Each row of a before or after table is a point. The points were changed in one or more steps. Then noise was added and the rows were shuffled. The steps act on columns, c1 being the first. What was done? A step turns or swaps two columns, mirrors them in a line or flattens them onto one, adds a multiple of one to another, or multiplies or shifts one. Angles are multiples of 10 degrees, from the lower column toward the higher: turns from -170 to 170, lines from 10 to 170 but not 90. Use the fewest steps. Two steps may share a column if one is a turn and the other turns, adds or multiplies; they go together, in the order done. Otherwise the lowest column goes first.

Before (12 x 2)
[[ 12  -5]
 [-49  -7]
 [-13  22]
 [  5   1]
 [ 14  11]
 [-29  10]
 [ -8  44]
 [  4  46]
 [ 23 -16]
 [  3  -4]
 [-14  -2]
 [-35  48]]
After (12 x 2)
[[-47  91]
 [-78  19]
 [-85  93]
 [-63  -2]
 [-97 -13]
 [-45   2]
 [-39 -11]
 [-28 -31]
 [-35  22]
 [-46  -8]
 [-59  89]
 [-65  47]]
Steps: shift c1 by -50; multiply c2 by 2

Before (14 x 6)
[[ -8 -15  13  18 -23   6]
 [-18   6  21  -5  82  36]
 [ -7   3  19  35 -37   5]
 [-18  -4  11  -1 -35  -8]
 [ -3 -16 -20  13 -21  -7]
 [ 44 -10  -8  -6  14 -16]
 [-13 -12  16  18   0   0]
 [ 32 -18  -4  -5 -39  -7]
 [-17  -2  17  -6 -16 -19]
 [ -6   0  21   6  -8 -18]
 [ -2  -2  -6  52 -34 -18]
 [-15   3  11  -1  -9   4]
 [-11 -40  10  -2 -21 -10]
 [ -5 -41 -95  -4 -31  14]]
After (14 x 6)
[[ -5 -17  24  38   9  18]
 [  0 -43   1 -29  13  37]
 [  2  -5  34  -4  -9  19]
 [  4 -13 -79  38  33  15]
 [  0  -2  22  -3  22  31]
 [  0 -19 -13   6  11  26]
 [  4   0   7  21  23  34]
 [  1 -24  24   4  -2   2]
 [  1 -21  25   5  24  11]
 [  5   1  20  -5   7  -1]
 [  0   8  33   5 -35 -78]
 [ -4   5  29   4   1  22]
 [ -1   0   5  11 -22   3]
 [ -1 -28  26 -17  33  21]]
Steps: multiply c1 by 0; mirror c2 and c4 in the line at 150 degrees; shift c3 by 10; turn c5 and c6 by -140 degrees

Before (9 x 9)
[[-28   1 -36  17 -30  10 -49 -11  15]
 [ -8  -4  11 -29  27 -14 -15 -23  25]
 [-11   3  21  65  24 -29   4 -38 -13]
 [-17 -31  -9 -29  32  43 -15   8  28]
 [ -6  15 -14 -18  16  16 -21  30  10]
 [-22 -34  -9 -31  17  -9  18  17  11]
 [ 17 -36  73  22  16 -35  11 -27 -28]
 [-20  20 -26  33 -25  15 -27  15  66]
 [ 24  -9  26  24   0 -14  31 -48 -22]]
After (9 x 9)
[[ 17  33  71  33 -14 -35   6 -35 -32]
 [-33 -15 -25  16  19  22 -25  99  68]
 [ 22  30  19  76  15   4  12 -12 -14]
 [  9  17  23  45 -32 -13  23 -51 -21]
 [ 28 -43  -9 -30  29 -29  -6  19  32]
 [  7   6 -11 -36  17 -37  26   8   8]
 [-40 -11 -34  19  31   5 -39  15  14]
 [ 23  15   7 -10  22  -4  -7 -10  24]
 [ 11 -16 -18 -31  17  16 -16  26   8]]
Steps: turn c1 and c5 by -70 degrees; turn c5 and c7 by 20 degrees; turn c2 and c6 by 90 degrees; turn c4 and c8 by 30 degrees; add 1 times c9 to c8

Before (14 x 12)
[[-19  21  58   1  48 -31 -42  -7   6   5  60 -11]
 [ 16  13  15 -30  62  33 -34  59  27  31 -52  80]
 [  4  18 -36  36 -61 -11  11  13  -2  37  -2 -66]
 [-35 -17  35  32   5   6 -19  30   7 -61  40  13]
 [-36 -30  64  -4  -7 -19   9   1  57   6  53  21]
 [ 48 -35  59 -10  73 -13  -9  25  33   3 -48  25]
 [-36 -25  -2  52  22 -48 -42 -23  53 -14  38   6]
 [  1 -27 -50  23   3  23  28  10 -21  29   5 -94]
 [-11 -19 -13  29 -32 -37  15  -8 -61  19  -9 -22]
 [-66   7  38  29  44 -67  18  38  34 -13  17 -18]
 [-37 -28 -62  32  -9  -1  46 -18 -42  50  29 -45]
 [ 55  31  18 -33  75 -15  24  12  43 -30 -13  57]
 [-61  -8 -38  -5 -33  -4  16 -47 -21   5 -21 -86]
 [ 49 -23  -2 -81  62 -33 -27  70  28  -6 -19  46]]
After (14 x 12)
[[ 29  12 -33  -3  -5 -26  10  52 -53  -8  58  46]
 [-31 -25 -56 -30 -52  65  25 -16  11  49 -52  87]
 [ 12  29  13  21 -28  20 -26 -50 -30  -2   5 -93]
 [  1 -18   4  32 -15 -59 -15 -40 -15 -72  -1 -65]
 [ 69 -22 -53  28  -3 -34  14  13 -31  42  14  -8]
 [ 11   3  21  52   2 -29  56  15 -60  21  36  29]
 [-59   7 -57 -84 -15   7   0 -34 -19  58 -17  58]
 [ 18  14 -47  32  56  21  37  16  -1  26  41  14]
 [ -1 -22 -23   1 -13   1  42  58  -2  41  64  -7]
 [-47  23 -44 -13 -32  34 -13  42 -35  64 -48  33]
 [ 18  35  17  32 -10 -59 -11  -8  39 -38  -9 -37]
 [ 54  38  47  34 -46 -22 -30 -42   6 -28  31 -51]
 [ 67  15  62  -1   8 -25  16  -8 -14 -34 -18 -87]
 [-34 -45 -14 -32   1  42 -45  11  -6  83 -11  63]]
Steps: turn c1 and c7 by -150 degrees; turn c2 and c9 by 160 degrees; turn c9 and c12 by -20 degrees; turn c3 and c8 by 120 degrees; turn c5 and c10 by 110 degrees; add 0.7 times c10 to c6

Before (11 x 18)
[[-51  18   9  44   1  45 -23   9  27 -14   8  23  17  14 -24 -50  -9  21]
 [-43  38  -3  17 -42  18 -15 -14   7 -51 -33   4  -1 -15 -30 -51   4  -2]
 [ 21 -25  18 -25  -9 -26 -12 -46 -27 -12  22 -19 -16  39  18  -3 -12  -9]
 [ 17  16  32 -50 -33 -13 -17 -10 -34 -19   8  55   1  28  19  11 -42  -2]
 [ -4  17  16  38 -30  20 -24   5  18 -44 -18  15 -45   9  -1 -26 -15  -2]
 [ 17  -2  41 -31 -50 -24 -57 -21  -5 -12  12 -15 -11  13  33  -8 -23 -43]
 [-25 -18  68  25 -58  -5 -19 -17 -11 -34 -37 -13 -26   1   9 -44  21 -14]
 [-22 -43 -30  -5   1  -4  22 -19  67  30   7  10  28  54  -9 -26 -60  12]
 [ -3 -19  48 -23 -41 -29  -6 -35  -2  16  33 -30 -43  40  -7 -17 -50 -18]
 [ -9  34   4  41  -8   2 -27  18  30 -18 -22  26   7   2 -29 -74 -19  45]
 [-40 -31 -65  14 -22   0   0  -5  42  53  15  26  17  71 -32 -24 -20  43]]
After (11 x 18)
[[ -1 -44 -31  -5   9 -11  25  16  66  48   8   8  27  54 -88  -3 -61  15]
 [  0  15  16  39 -33 -12 -18 -14  18 -72 -17   8 -47   9  20   5 -14  -2]
 [  7 -18  48 -25 -32   1  -1  44  -2  26  34 -23 -44  42 -33   0 -49 -18]
 [ 15  38  -3  18 -39 -20  -5  -2   8 -85 -33   3   0 -14   6   1   2  -3]
 [ 25  33   4  40 -10  11 -15 -16  28 -30 -23  18   6   4  31   2 -19  47]
 [-26  -1  40 -30 -44   4 -55  32  -4 -16   9 -13 -11  15  26  10 -24 -46]
 [-16 -17  68  23 -52  -8 -13  17  -9 -56 -37  -8 -25   2 -47   3  21 -14]
 [ -9 -24  17 -25   5  -9 -12  52 -27 -18  22 -14 -15  39 -12   0 -12  -9]
 [-13  16  34 -52 -28   3 -19  17 -35 -30   8  38   0  27  48   4 -42  -3]
 [  5  18   8  44  -2 -28 -14 -38  26 -23   7  16  19  15 -27   3  -9  23]
 [ 19 -32 -64  14 -21  -1   4   5  42  85  17  17  17  74 -95   1 -22  43]]
Steps: turn c1 and c15 by 70 degrees; add 1.5 times c2 to c15; add -0.3 times c8 to c5; turn c6 and c8 by -140 degrees; flatten c7 and c16 onto the line at 170 degrees; multiply c10 by 1.6; multiply c12 by 0.7

Before (10 x 24)
[[-31   9  28 -58  85  61  32  29  27  44  70 -40 -18  95   0 -61   3  17
   30  39  55  16  47  -5]
 [-55 -21 -21 -56 -22  -8  19  -1  17   3 -11  38 -51 -43  16  86 -11  -4
   15  27  23  38  30 -52]
 [-17 -19  17 -17   3 -14  19 -16  49 -17 -14   5  15  37   5  58 -60  -1
   16  -4 -26   9  28  50]
 [  1  34   3  31 -32 -26  41  47 -13  82  -9 -10 -20 -61 -39  57  -6 -57
  -29  -9 -68   7  27 -44]
 [ -5  49   5   6  -3 -30  -9   2   5  29  15 -44 -33 -33 -22 -21  -1  32
   91  -7 -12 -27 -13 -13]
 [ 48   9  67  -2 -49 -53   1  -2  -8  70  54  12 -27  20  -7  47 -24 -19
  -20 -17 -28  47 -18  41]
 [  9 -19  57 -15  17 -29  -6  16  20  -9  18  45  45  10 -14  79   2   4
   49  34  73   7  73   9]
 [ 66  20  26  -8  46 -13  25  21  -6 -30  -1 -13 -21  11 -19  12  40   8
  -15  -3  -3  28  34   8]
 [-40 -24  -3  10  19 -52  14 -51  15   0 -16  57  31  -9  17   9  36  10
   -2  15 -57 -34 -37  -3]
 [ 19 -17  44  25  -3  -4  21 -12  52  57  18  58  26  -7 -52  61 -10 -10
  -29   3 -45   6   0 -49]]
After (10 x 24)
[[ 47  17  20  -3  48  18  10  -4  -7 -30   4  -9 -11   5 -21 -12  31   9
   24  17   1 -20  34 -16]
 [ -3  43  -1  -4  -4 -22 -13 -11  12  26  15 -43 -30 -30 -24 -39   9  28
  -37   4 -13  91  -8   0]
 [ -2  36  -4   2 -34  59  30 -10  -3  79 -14 -16 -26 -62 -39 -21  16 -53
    7  45 -64 -30  19 -12]
 [-31 -15 -27  -8 -20  81  17  19  17   3  -6  40 -56 -50  13 -15  19   0
   39  -1  27  16  39   2]
 [-32 -22  -2   4  19   4  13  14  16  -7 -12  57  36  -4  16 -49  25   6
  -34 -54 -57  -7 -36 -19]
 [ -8 -29  11  -4   9  65  12  -2  47 -17 -22   1  18  35   9 -13 -62  -4
   11 -15 -26  17  32  39]
 [-16   3  29  -6  85 -70  22  35  34  39  66 -40   8  93  -1  60   6  18
   17  27  57  27  57  -7]
 [ 10 -16  60 -11  13  78  -4  33  16  -5  13  35  49   3 -10 -26  -8  -1
   11   9  76  48  71   3]
 [ 34  10  70   6 -52  43   5 -22  -2  73  49   7 -38  21 -10 -56 -37  -7
   53   0 -32 -23 -14  16]
 [ 18 -19  51  -6   0  61  13   7  44  59  17  65  26  -4 -55  -4  13 -15
    6 -13 -46 -28  -9  -9]]
Steps: multiply c1 by 0.7; flatten c4 and c23 onto the line at 100 degrees; add 0.3 times c5 to c13; swap c6 and c16; multiply c7 by 0.7; swap c8 and c20; flatten c17 and c24 onto the line at 150 degrees; swap c19 and c22
